Each point is reached from the start by the listed moves, each made 0, 1 or 2 times, or once backwards (-1), plus a little noise. Say if it took an odd or an even number of moves. Then give how often each move was made.
In the rows, 128 means zero.

Moves:
(1): [175 122]
(2): [128 149]
Start: [124 137]
Points:
[124 113] => odd (0, -1)
[126 176] => even (0, 2)
[ 76 143] => odd (-1, 0)
[ 75 165] => even (-1, 1)

Moves:
(1): [140 139 140 115 131 139 115 117 129 144 130 167]
(2): [106 139 143 143 128 128 111 104 143 134 120 130]
(3): [124 134 136 116 129 138 125 129 131 123 111 123]
(4): [155 112 139 129 142 134 112 127 139 127 134 132]
(5): [124 126 136 113 140 120 130 121 134 129 131 129]
(6): [136 137 108 129 152 116 127 125 130 115 137 133]
(7): [133 128 125 122 129 140 136 120 136 141 114 124]
(8): [130 143 132 139 138 116 128 166 132 132 124 135]
(9): [109 142 107 126 105 129 120 124 146 134 144 114]
(10): [107 114 119 136 123 127 111 130 132 139 120 129]
(11): [109 111 145 136 131 156 118 112 119 147 147 114]
Start: [129 119 125 113 119 129 145 130 125 125 138 122]
Points:
[108 167  85 117 135 120  43  79 186 144 196 194] => even (2, 1, 0, 1, 0, 2, -1, 0, 2, 1, 0)
[ 35 181 171  70 131 154 102   7 156 131 161 128] => even (1, 2, 2, -1, 2, 1, -1, -1, 1, -1, 1)
[ 61 120 161 120  81 190  53  58 209 213  79 139] => odd (1, 2, 1, 1, 0, -1, 2, 0, 1, 2, 0)
[110 193 184 137  91 155 129  97 144 195 116 201] => odd (2, 2, -1, -1, -1, -1, 1, 1, 0, -1, 0)

Moves:
(1): [131 127 125 128 130 127 129 126 128 126 127 132 119 125 134 130 125 131
 130 122 127 124 131 119 125]
(2): [127 130 129 130 135 129 126 137 134 137 116 122 129 128 129 125 133 130
 128 129 127 125 115 130 133]
(3): [131 120 130 139 129 123 124 124 128 112 127 135 128 126 128 119 131 118
 132 135 127 134 133 126 136]
(4): [127 118 116 126 129 135 133 130 131 127 125 132 128 136 122 137 130 144
 120 132 128 133 132 129 121]
(5): [128 127 129 125 131 132 128 123 122 119 125 126 128 128 135 132 131 127
 133 122 126 131 117 129 123]
(6): [133 109 129 127 120 131 133 132 135 121 127 123 125 137 128 145 124 124
 131 131 132 135 131 132 127]
(7): [140 127 128 132 130 123 122 124 122 126 128 128 134 118 138 134 142 124
 127 113 137 125 136 134 120]
(8): [123 123 132 123 122 126 123 136 131 133 134 143 135 138 136 124 120 133
 130 132 125 136 124 130 132]
(9): [124 124 128 126 124 129 137 126 130 114 133 128 128 125 129 125 122 131
 119 127 125 119 126 122 132]
(10): [129 124 120 130 132 128 127 122 132 138 122 125 124 131 128 130 120 129
 124 135 129 127 123 141 137]
(11): [122 131 125 126 137 135 123 132 125 126 136 133 120 133 117 119 122 132
 126 128 138 130 120 123 131]
(12): [128 134 131 129 132 135 124 121 132 125 128 133 137 124 130 117 126 117
 130 120 129 127 127 118 134]
(13): [129 127 126 134 117 139 124 127 127 125 129 140 137 125 139 130 131 123
 129 131 119 130 132 129 140]
(14): [129 132 136 135 125 132 121 127 134 126 133 132 123 138 127 127 131 144
 133 129 131 118 127 135 126]
(15): [119 131 125 133 124 129 123 135 130 135 128 128 134 124 126 119 124 130
 135 133 133 130 120 132 126]
(16): [124 125 124 133 129 132 128 133 126 120 128 135 134 134 129 129 124 124
 127 133 130 126 131 128 127]
(17): [121 127 128 137 125 127 123 116 129 127 130 127 123 127 135 121 137 118
 118 116 132 128 132 121 129]
(18): [124 128 131 123 125 123 127 124 133 128 128 129 127 117 132 137 128 125
 128 130 123 123 133 125 128]
(19): [131 128 127 134 128 125 122 122 128 124 132 129 129 130 124 129 127 122
 136 133 135 124 119 120 137]
(20): [129 124 128 128 138 137 128 133 130 141 140 131 138 131 134 123 136 129
 134 129 136 121 131 126 125]
(21): [127 126 136 129 127 126 125 126 122 121 118 106 124 127 134 136 120 129
 111 134 135 130 128 122 132]
(22): [132 135 134 127 124 130 137 125 135 131 127 135 128 130 134 131 132 124
 132 129 136 135 126 135 135]
(23): [121 123 125 120 126 124 118 134 135 124 128 129 126 140 136 115 133 132
 142 130 129 128 136 122 140]
(24): [137 135 120 135 130 125 118 128 135 124 133 127 125 128 137 127 130 124
 134 133 127 131 119 127 123]
Start: [122 134 120 129 131 126 132 130 127 126 123 142 133 131 123 135 129 133
 133 137 133 122 134 131 130]
Points:
[ 48  78  80 124 130 135 104 139 139  46 129 216 118 151 128  89  72 132
 123 163 114 149 128  57 158] => even (2, 0, 2, 2, 1, 0, -1, 2, 1, 0, 2, 1, 0, -1, 1, 2, 1, 2, 0, -1, 0, -1, 1, 0)
[137 134 169 127 159 125 118 119 113  95 128  97 155 134 166  97 175 147
 119 107 158 101 157 107 123] => even (-1, 0, 1, 0, 1, -1, 1, 0, 1, -1, -1, 1, -1, 1, -1, -1, 0, -1, -1, 2, 2, 0, 1, 0)
[109 158 128 124 139 161 103 143 154  48 108 249 128 139 177  90 157 128
 203 134 103 123 132 102 192] => odd (2, 2, 2, 0, 2, -1, 0, 0, 0, -1, 2, 1, 2, 1, -1, 2, -1, 2, -1, -1, -1, 2, 2, 0)
[144  83 118 108 119 131 160 129 118 142  77 123 157  99 172 227  88 119
 107 118 140 130 147 169 107] => even (2, 0, -1, 0, 1, 2, 2, 1, 0, 2, -1, 1, 0, -1, 1, 1, -1, 1, -1, 0, 1, 0, -1, -1)
[ 76 153 114 173 130 151 120  97 112 117  59  77 150 101 145 105 120 118
  49 112 156  93  83 139 174] => even (-1, 2, -1, 0, 1, -1, 1, -1, 2, 2, 0, 1, 1, 0, 2, 1, 2, -1, 0, -1, 2, 0, 0, -1)
[108 125  90 134 136 187 111 139 199 134 162 220 169 169 189  75 134 121
 159 162 143 135  71  67 217] => odd (1, 2, 0, 2, 0, 0, -1, 2, 2, 0, 1, 2, 2, -1, 0, -1, 1, 0, 2, 2, 0, 2, 1, 2)
[111 146 103 147 127 190 105 143 205 108 121 178 135 164 168 111 129 145
 141 143 161  79 126 152 209] => even (0, 2, -1, 0, -1, 1, 1, -1, 2, 2, 2, 2, 2, 2, 0, 2, 0, 1, -1, 0, 0, 2, 2, 1)
[145 134  79 150 125 172 131 158 201 107 136 180 115 173 145 151 162 193
 151 138 156  91 119 150 135] => odd (1, 2, -1, 2, -1, 1, 1, -1, 2, 0, 1, 0, 1, 2, 0, 1, 0, 0, 0, 0, -1, 2, 1, 2)
[114  68 154 121  89 114 153 115 151  76 121 149 130 174 151 138  81 121
  93 190 156 155 167 148 222] => odd (-1, -1, 2, 0, -1, 1, 0, 2, 2, 2, 0, 0, 0, 0, -1, 0, 0, 0, 0, 0, 2, 2, 1, -1)
